Every row gives one point. A path goes straight from each point to the next, and from the last back to the first. The post is the endless flat space through its rows: a point in 2 columns, a line in 3, a plane in 4, and so on, so that a path can go around it. How many times does the path go around the post? Going back the other way cancels.

Post (1 x 2)
[[2.8 4.9]]
Path (29 x 2)
[[ 20.3  20.0]
 [ 19.3  -4.7]
 [ -5.5 -14.1]
 [ -9.9   6.7]
 [-11.5   7.2]
 [-20.2 -12.0]
 [  7.5  -3.3]
 [ 30.1   0.4]
 [ 13.3  17.6]
 [ -3.6  13.5]
 [ -9.3   3.5]
 [  2.4 -23.2]
 [ 16.2  -1.5]
 [ 12.6  10.2]
 [  4.0  18.9]
 [-15.4  14.1]
 [-18.6 -12.4]
 [ 19.1 -14.4]
 [ 21.8   6.4]
 [  6.7  24.5]
 [ -5.5  11.3]
 [-20.4   0.5]
 [-10.2   8.2]
 [  3.3  22.6]
 [ 22.5  20.1]
 [ 15.9  -0.5]
 [ 17.6 -14.6]
 [ 20.3   8.5]
 [  7.8  17.6]]
Times around: 2

Post (5 x 6)
[[ -0.1  14.8   5.0   4.0  19.5 -17.4]
 [ -7.5  17.4  -1.3 -16.2  -0.7  -5.9]
 [  5.9   8.9  -2.7   4.9   7.5 -27.0]
 [-17.8   8.0  -1.0   2.0 -11.5   6.1]
 [ -2.5  -4.7   3.9  -3.8 -16.6  23.1]]
Path (28 x 6)
[[ -6.2  12.2   6.9  -5.3   4.7  35.8]
 [-29.8  13.5 -12.0  21.5   1.9  -1.3]
 [ -4.8  13.1 -14.1 -28.5  -6.4 -26.6]
 [-12.9   4.3   0.0  -9.9 -21.1   6.9]
 [  5.6   1.3   0.1   7.0  -6.7 -22.7]
 [ -8.0   3.6  16.7  11.9  24.8   7.7]
 [ -0.1  -3.7   9.1  -7.3   3.8  20.6]
 [ -2.0   6.1   9.4  -7.6   2.8   2.2]
 [-15.2  21.7   6.5  12.5  16.3 -18.1]
 [ -0.6   6.2   2.0  37.9  16.3 -21.3]
 [ -6.7  12.9 -24.2   9.2  -4.2 -33.3]
 [  7.0 -16.4 -19.0 -12.2 -30.2  -0.3]
 [ -9.4   1.5  11.1 -17.2  -9.9  18.0]
 [ -1.4   7.1   3.9 -24.6  -5.5   6.1]
 [-14.5   3.2  12.1   7.4 -11.1   6.2]
 [ -0.9  23.6  13.7  -3.4  28.6  -6.5]
 [-18.0  -6.6  -8.7  29.7 -25.8  10.0]
 [-17.0  13.1  -5.6 -16.5  -9.4   9.2]
 [-18.1  -3.9   6.6  -1.9  -5.5  23.3]
 [  0.1  12.1  -2.6  -9.7  -7.8 -23.8]
 [ 17.2  21.8  13.2  -6.8  33.2 -31.6]
 [ -7.0   2.8  22.1  17.9  16.2   3.0]
 [  2.1  14.3  -0.5   2.1  -3.0 -23.1]
 [ 12.2  10.3   3.4  -2.3  15.4  -5.5]
 [  1.1  14.8  -2.7   0.1  24.7 -16.6]
 [ -5.6  10.9 -12.7 -14.5   0.3 -35.9]
 [ -7.3   6.7   7.6 -22.6 -19.6   0.0]
 [ 12.3  10.7   0.1 -24.0 -24.0  -5.8]]
Times around: 4
